Rows are points. Each table stands for the endless flat space through its points: a line for two points, a plane for three, and so on. Write the one point that lies in both, or say that there is none.
In the rows, 128 means zero.

First (2 x 3):
[[119 150 166]
 [107 138 148]]
Second (2 x 3):
[[111 137 159]
 [111 127 169]]
They share: [111 142 154]

First (3 x 6):
[[137 111 100 141 122 113]
 [142 103  91 138 121 119]
 [147 104  88 144 120 122]]
Second (3 x 6):
[[130 133 131 129 147 115]
 [109 124 131 123 141 118]
 [126 115 117 135 131 109]]
They share: no point

First (2 x 8):
[[ 97 140 103 156 122 143 155 114]
 [112 160 123 146 147 163 135 124]]
Second (3 x 8):
[[ 89 166 104 132 122 155 165 113]
 [104 157  98 147 125 152 156  92]
 [ 96 149 118 147 133 152 148 136]]
They share: [103 148 111 152 132 151 147 118]

First (3 x 11):
[[ 90 129 162 129 111 117  96 131 126 113 150]
 [100 121 146 147 119 120 105 162  96 111 122]
 [108 121 146 155 103 148 109 158 104 135 138]]
Second (3 x 11):
[[ 78 123 135 147  84 141  90 164 117 104 114]
 [ 92 135 131 149  86 141  86 166 113 104 120]
 [ 81 105 156 144 105 135 111 149 114 125 129]]
They share: [102 123 150 147 108 135 105 152 108 125 138]

First (3 x 12):
[[130 119 123 160  85 146  92 152 154  88 110 108]
 [ 94 116 138 145 124 119 101  98 127 130 101  96]
 [102 130 118 150 117 120 114 110 133 119 103 117]]
Second (3 x 12):
[[118 129 128 156  92 132 118 105 134 121  88 105]
 [ 89 110 106 158 128 119 106 124 139 109 121 123]
 [112 127 129 154  98 124 109 100 129 112  90 108]]
They share: no point

First (2 x 18):
[[146 153 103 119 109 154 143 147 154 132 122 138 142 161 157  99  94 138]
 [130 129 119 115 113 154 155 139 134 156 126 118 150 137 133 123 110 158]]
Second (2 x 18):
[[128 123 124 128  91 136 167 144 157 153 125 120 160 152 148 129 121 132]
 [136 139 112 112 119 160 147 140 133 149 125 124 144 140 136 113 101 160]]
They share: [134 135 115 116 112 154 152 141 139 150 125 123 148 143 139 117 106 153]

First (3 x 20):
[[130 132 131 135 104 130 127 139 118 141 109 124 111 123 100 144 111  95
  158 146]
 [142 150 107 117 146 103 136 124 115 144 124 115 117 120 106 144  90 101
  152 137]
 [110 128 131 143 104 136 125 153 136 159 111 110 107 121  96 168 121  71
  178 160]]
Second (2 x 20):
[[137 142 126 123 109 130 132 137 109 131 116 124 118 118 104 144 101  95
  151 142]
 [137 154 124 109 105 142 138 145 101 119 126 120 128 108 108 156  93  81
  149 144]]
They share: [137 136 127 130 111 124 129 133 113 137 111 126 113 123 102 138 105 102
 152 141]

First (3 x 24):
[[154 146 114 125 114 118  88 157 118 130 123  97 130 124 136 101 150 120
  143 124 126 123 132 124]
 [134 165  90 142 129 111 111 168 116 124 112 102 120 143 146 116 162 117
  124 114 108 125 114 140]
 [152 147 111 124 120 117  93 150 119 136 127  99 132 125 134 104 150 126
  139 123 129 125 132 128]]
Second (3 x 24):
[[133 149  84 116 108  91 106 139 142 163  99 112 151 142  94 113 168 123
  131 151 123 150 126 142]
 [153 149 112 124 140 123 102 135 114 143 147 100 131 122 142 109 144 143
  131 111 139 122 134 134]
 [149 145 122 132 144 135  98 127 108 143 157  88 129 120 152 119 140 153
  143 101 133 116 132 136]]
They share: [148 149 105 122 132 115 103 136 121 148 135 103 136 127 130 110 150 138
 131 121 135 129 132 136]

First (3 x 24):
[[130 116 169 106 116 122 121 127 103 104 118 103 103 125 147  95 162 125
  133 156 150 123 114 127]
 [109 137 155 114 125 123 147 116 102 119 105 129 117  99 109  94 161 135
  127 140 146 112 142 133]
 [124 131 147 116 125 121 149 120 113 116 104 131 125 115 122 105 154 142
  121 136 136 116 140 139]]
Second (3 x 24):
[[136 128 158  98 147 128 158 126 117 102 120 126 112 121 132 127 160 151
  110 139 119 126 150 161]
 [148 114 154  98 151 138 150 114 115  92 114 126 100 119 120 125 154 147
  110 139 129 134 154 171]
 [129 127 137 128 108 113 141 123 119 122  96 131 139 128 134  99 146 140
  125 134 139 113 126 126]]
They share: [133 126 145 116 124 120 147 123 118 113 105 129 127 125 132 110 151 144
 119 136 132 119 136 141]

First (4 x 24):
[[123 114 122 105 114 111 115 139 139 111 132 114 154 104 100 109 104 141
  135 130 114 136 113 111]
 [126 115 115  80  89  96 148 160 121 146 104 135 159 114  88 121 102 126
  116 155  98 129 138  78]
 [123 107 130 109 117 122 101 126 134  90 127  95 137 101 116 111  91 170
  135 123 109 126 100 123]
 [104 109 113  78 105 110 124 138 139 120 116 119 145 106  92 133  90 156
  108 143  90 111 132 104]]
Second (2 x 24):
[[139  90 118 101 126 107 117 145 124 132 119 115 140 109  97 116 118 155
  137 149  92 135 111 100]
 [137  96 119 103 122 108 116 143 128 125 120 116 145 107  99 111 115 150
  135 144  98 135 112 100]]
They share: no point

First (4 x 24):
[[103 124 111 146  91 174 129 152 146 145 100 173  80 130 103 144 113  83
  110 156  82 139 152 138]
 [125 118 123 116 115 126 139 132 140 115 134 147 118 140 113 164 153 121
  120 144 130 111 102 108]
 [120 114 116 120 112 141 140 141 142 127 128 153 113 139 108 154 137 111
  116 147 113 124 113 120]
 [137  85  84 133 130 153 137 139 145 126 135 144 126 122  83 134 125 104
  113 171  97 142 110 129]]
Second (4 x 24):
[[115 119  99 131 127 170 157 151 133 136 139 156 126 140 100 153 130  89
  107 162 125 157 130 119]
 [108 101  91 120 125 168 161 154 134 119 140 151 128 132  96 159 122  94
  122 169 133 154 127 106]
 [128 101 107 100 105 136 141 154 150 135 132 143 112 136 104 135 126 114
  122 125  93 118  91 138]
 [143  98 115 103 117 108 151 132 173 152 108 151 109 143 105 143 109 119
  135  99  68  86  95 162]]
They share: no point

First (3 x 24):
[[151 123 148 148 114 147 139 144 119 121 127 119 118 155 105 121 112 136
  118 131 113 114 131 127]
 [133 109 149 140 117 154 131 122 127 118 147 144 127 135  92 140  96 166
  141 116 144 112 132 122]
 [139 123 151 130 111 162 127 126 131 118 139 140 115 143  96 130  94 154
  133 122 134 120 134 136]]
Second (4 x 24):
[[127 134 155 133 103 159 110 168 127 100 142 140 130 175 102 121 119 148
  124 143 120  80 115 145]
 [157 101 165 165 105 143 156 127 126 136 134 115 115 157  82 135 113 154
  113 134 130 122 127  99]
 [129 137 141 133 115 153 113 167 118 100 135 137 133 162 116 116 117 140
  130 134 114  85 122 150]
 [162  91 173 169 105 145 152 129 128 125 148 110 115 166  65 153 111 142
   96 135 112 111 129  77]]
They share: [148 116 147 153 117 143 141 142 117 121 131 121 124 151 103 126 113 142
 122 128 118 110 130 120]

First (4 x 24):
[[169 137 104 164 163 118 148  99 117 125  85 115  81 135 142 114 149 132
  107 117 108 150 108 124]
 [169 121  96 168 179 132 144  93 131 115 103 123 107 123 158 126 155 134
  107 117 124 142 104 120]
 [137 149 118 135 138  94 148 108 107 128  89 122  78 141 144 115 131 117
  101 101 101 124 145 123]
 [173 113  94 165 168 124 148  96 113 104 107 128 114 129 156 109 161 153
  125 113 131 136 115 117]]
Second (3 x 24):
[[166 127 113 141 136 116 169 110 123 119 108 140 107 155 138 101 145 148
  113 107 126 120 136 126]
 [174 125 116 139 128 121 182 115 135 125 114 146 106 167 129  97 147 151
  110 109 127 120 137 131]
 [166 111  99 153 140 106 167 112 119 119 124 132  85 151 140 101 169 142
  123 107 112 136 146 124]]
They share: [154 126 105 147 149 106 149 103 104 110 103 129 103 136 152 107 148 142
 120 104 121 124 137 118]

First (2 x 24):
[[104 123 146 140 122 106 110 156 126 145 125 125  97  99 107 124 138 144
  131 143 106 128 160 124]
 [ 94 119 150 152 126 106 102 170 124 153 133 113  87  87 113 128 128 152
  143 139 112 116 172 136]]
Second (5 x 24):
[[109 112 129 126  91 105 118 145 118 126 116 154 115  87  79 118 146 130
  117 141 124 147 147 110]
 [109 130 143 122 111  99 104 165 106 134 124 126 101  95  87 106 148 144
  111 153  98 131 167 120]
 [110 149 166 109 100  89 110 165 100 110 112 110 100  70  99  92 144 148
  127 166 114 116 152  94]
 [ 99 114 134 136 108 100 122 139 132 135 118 144 119 101  91 124 148 135
  118 143 116 147 150 119]
 [117 140 166 142 144 114 118 143 144 149 118 112  85 115 143 132 132 145
  152 145  96 117 142 109]]
They share: [109 125 144 134 120 106 114 149 127 141 121 131 102 105 104 122 143 140
 125 145 103 134 154 118]

First (3 x 24):
[[120 123 167 148 117 107 128 111 135  92 114 152 114  99 125 131  78 135
  135 154 139 162 104 135]
 [108 159 131 156 125 147 136 107 147 120 142 148 130 111 125 131 126 131
  135 138 143 134 120 147]
 [105 142 150 152 125 125 134 112 136  99 123 153 122  98 115 141 100 144
  143 144 140 149 110 144]]
Second (3 x 24):
[[117 138 154 143 111 138 132 103 139 111 135 150 124 115 127 131 106 136
  132 154 142 146 118 145]
 [117 159 124 173 138 123 132 115 157 117 132 144 124 100 136 116 115 109
  129 127 142 140 109 133]
 [129 154 135 171 132 118 138 122 154 107 152 130 142  95 121 132 106 118
  131 124 127 123 100 120]]
They share: [117 145 144 153 120 133 132 107 145 113 134 148 124 110 130 126 109 127
 131 145 142 144 115 141]

First (3 x 24):
[[120 125 108 151 128 165 109 133 121 132 118 115  92 110 158 117 157  87
  108  80 105 152 154 147]
 [ 99  89 116 111 101 154  90 148 150 119 118 146 100  90 128 141 130 109
  141 105 136 122 155 144]
 [113 119 107 142 127 155 107 146 134 131 111 119 105 109 146 128 142 100
  117  97 109 133 146 150]]
Second (3 x 24):
[[104 122 118 146 143 155 123 153 143 131 113 128  95 127 133 122 148 112
  115 116  97 121 119 170]
 [110 122 112 152 142 151 116 151 139 134 110 119 103 118 134 129 143 107
  119 111 100 125 130 161]
 [100 134 118 132 131 167 133 165 141 135 105 136  87 135 143 110 158 108
  101 114  99 117 109 182]]
They share: no point

First (4 x 24):
[[145 125 119  90  93 101 165  81 117  92 155 135 141 131  83 141 147 118
  125 141 115 152 108 142]
 [134 116 121 107 101 102 164  95 109  93 153 121 142 141  78 126 135 112
  108 138 116 134 123 147]
 [125 114 133 115 113 106 147 110 109 110 136 109 133 147  83 123 124 123
   95 117 114 117 129 136]
 [147 136 113 101 107 114 161  96 117 106 146 121 133 123  93 135 140 115
  119 129 126 153 105 150]]
Second (3 x 24):
[[120 130 120 103 142 132 126 119 127 124 112 100 131 133 112 148 110 128
   94 105 133 146 119 147]
 [138 142 120 100 124 120 138 110 115 124 124 106 125 118 100 142 131 131
  115 111 124 143 104 135]
 [119 134 119  99 142 127 123 119 117 123 111  95 132 125 105 150 114 133
  102 110 127 141 116 138]]
They share: [145 142 121 103 118 121 145 107 121 125 129 113 122 121 103 138 134 127
 114 108 127 147 102 140]

First (4 x 24):
[[113 126 143 138 126 160 130  99 154 113 132 153 137 170 125  83 111  92
   98 127 106 120 148 113]
 [107 121 139 130 133 178 134  93 158 117 127 153 136 180 128  72 100  86
   85 126  91 119 149 110]
 [107 141 171 157 110 124 115  96 176  96 157 159 152 145 125 115 128  96
  126 134 138 138 124 123]
 [131 130 162 165 107 106 110 123 145  98 147 147 133 145 110 124 140 103
  135 143 146 122 143 130]]
Second (2 x 24):
[[121 133 146 140 114 110 127  97 157 114 138 144 138 159 110 109 147 105
  131 127 136 134 153 102]
 [118 133 146 152 108 125 112 118 142 108 150 150 138 144 119  94 132 108
  122 124 133 122 144 123]]
They share: no point

First (3 x 24):
[[124 147 136 156 163 151 109  94 152 158 132 111 149 114 133 118 145 112
  123  85 163 170 113 143]
 [117 137 137 148 148 133 115 102 145 153 118 107 139 120 141 109 136 117
  111  97 152 159 110 134]
 [138 127 134 162 153 132 112  98 166 173 115 124 139 107 127 101 153 112
  102  91 145 152 124 141]]
Second (2 x 24):
[[108 141 119 155 140 140 121  91 151 142 115 126 124 118 122  81 116 131
  108 118 132 136 126 115]
 [111 137 125 152 140 134 120  96 149 146 113 120 127 119 129  88 122 127
  106 113 136 141 121 120]]
They share: [117 129 137 146 140 122 118 106 145 154 109 108 133 121 143 102 134 119
 102 103 144 151 111 130]

First (2 x 24):
[[136 130 117 140 112 133 115 102 111 128 150 153 127 111 136 127 136 108
  128 144 129 100 115 129]
 [154 109 120 152 112 127 118 111 108 140 156 156 127 129 127 115 136  96
  125 156 126 115  97 111]]
Second (3 x 24):
[[154 115 110 151 104 133 104 114  92 128 156 151 124 121 130 140 153 100
  134 168 128 106  97 146]
 [141 121 115 149 111 129 111 107 117 130 150 162 126 120 135 125 136 113
  132 148 127 100 114 122]
 [144 109 106 149 108 129 114 104  96 136 156 141 120 111 126 128 151  98
  132 160 136 106  99 140]]
They share: no point

First (5 x 24):
[[131 125 108 134 104 137 145 121 104 151 111 122 136 149 126 113 120 139
  100 117 149 121 124 119]
 [113 104 108 129 128 146 129 143 112 150 115 111 158 148 125 116 107 143
  107 148 150 135 137 112]
 [110 105 102 135 128 138 116 145 119 131 117 106 151 158 127 117 105 147
  106 152 155 148 139 104]
 [135 138 102 155  89 114 121 114 118 107 107 118 112 174 130 118 123 150
   98 111 161 146 119 107]
 [123 103 122 160 117 155 117 138  90 142  99 117 146 161 113 145 128 166
  131 130 146 120 120 108]]
Second (3 x 24):
[[115 110  96 138 111 151 125 129 104 115 106 117 142 168 113 104 112 127
  132 103 133 132 142 100]
 [132 120 124 135 117 131 137 140 112 156 100 114 153 142 125 122 118 145
  100 142 164 132 120 121]
 [141 128 136 134 119 123 143 145 116 173  96 113 156 132 133 130 122 155
   86 159 177 130 112 128]]
They share: no point

First (3 x 24):
[[122 133 107 146 142 126 160 154 122 110 127 122 118 149 132 144 107 123
  115 135 109 133 121 127]
 [158 122 130 172 158 121 135 124 103  87  95 119 134 146 147 144 107 106
   94 135 132 110 148 105]
 [131 129 111 153 147 122 155 145 114 103 120 119 117 152 135 147 110 122
  112 135 116 132 127 119]]
Second (4 x 24):
[[134 132 146 142 126 121 125 161 150  89 142 149 156 178 158 142 129  84
  122 115 109 116 141 130]
 [131 123 126 155 134 115 144 142 131 105 121 131 148 162 141 133 113 106
  102 132 113 125 138 124]
 [167 127 121 156 153 145 149 150 105 117 125 133 133 160 137 155 108 115
  124 149 115  86 125 110]
 [155 119 126 167 146 123 150 140 105 121 123 133 144 166 125 143 111 124
  112 152 115 103 130 110]]
They share: no point

First (4 x 24):
[[134 131 113 134  98 162 104 122 117 129 108 140 107 117 114 113 133 126
  139 120 131  94 122 161]
 [119 115 123 135 104 131  77 162 138 105 148 146 117 138 115  82 132 130
  160 120 119 112  93 156]
 [112 117 113 136 102 146  72 154 131  97 134 156  97 139 116  95 147 118
  161 100 131  98 106 167]
 [166 150 140 138 123 164 125 133 158 155 112 117 112  95  87 123 127 144
  117 138 142 108  86 139]]
Second (2 x 24):
[[139 134 121 124 108 142 114 132 141 119 115 121 122 125  92  94 131 124
  128 142 119 106  93 146]
 [139 134 141 144 108 157  94 127 111 149 115 136 122 100 112 124 121 159
  158 117 144  96 108 151]]
They share: no point

First (3 x 24):
[[133 113 102 140 130 150 116 137 147 116 137 105 117 143 143 105 150 125
  157  92 127 131 130 148]
 [109 120 127 111 119 157  94 131 137 119 118 101 142 159 124 114 141 138
  170 118 135 144 127 146]
 [129 108 107 135 123 149 114 143 145 111 142 109 114 139 136 102 149 122
  150  94 131 128 127 142]]
Second (3 x 24):
[[ 94 115 155 127 138 173  72 158 157  98 144 103 143 109 126  81 129 124
  165 120 149 112 112 126]
 [121  98 114 104 110 141 117 143 136 112 141 115 117 146 125  94 169 150
  166 116 150 154 126 160]
 [106 119 135 131 122 165  84 146 145 106 132 103 135 137 122 109 121 108
  145 104 129 112 120 118]]
They share: [115 109 122 118 114 152 102 143 139 110 135 109 125 145 123 105 144 127
 153 108 137 133 124 138]

First (3 x 24):
[[121 130 107 134 143 130 133 141 120 120 156 151 143 108 155 107 108 122
  143  96 136 116 122 121]
 [139 145 103 137 155 131 111 155 125 107 160 136 149  93 157  90  83 142
  144 117 113 101 108  97]
 [115 103  95 119 155 121 127 135 111 141 144 178 125  99 137 128 117 122
  134  99 139 143 152 133]]
Second (5 x 24):
[[120 138 101 141 132 109 148 159 126 113 144 173 136 103 149 116 123 110
  151  90 137  98 138 113]
 [145 160  73 117 152 131 132 158 129 107 139 161 128 110 136 106 106 125
  144  75 123 105 134  98]
 [138 117 111 148 159  96 137 150 138 103 138 146 121 109 153 101  93 124
  144  85 144 102 113 125]
 [171 138  73 133 160  97 122 142 125  85 151 145 114 100 124  80  94 127
  152  91 133 103 118 110]
 [ 93 120 134 131 157 153 109 141 119 150 151 141 149 105 188 134  88 144
  108  98 129 132 110 130]]
They share: no point
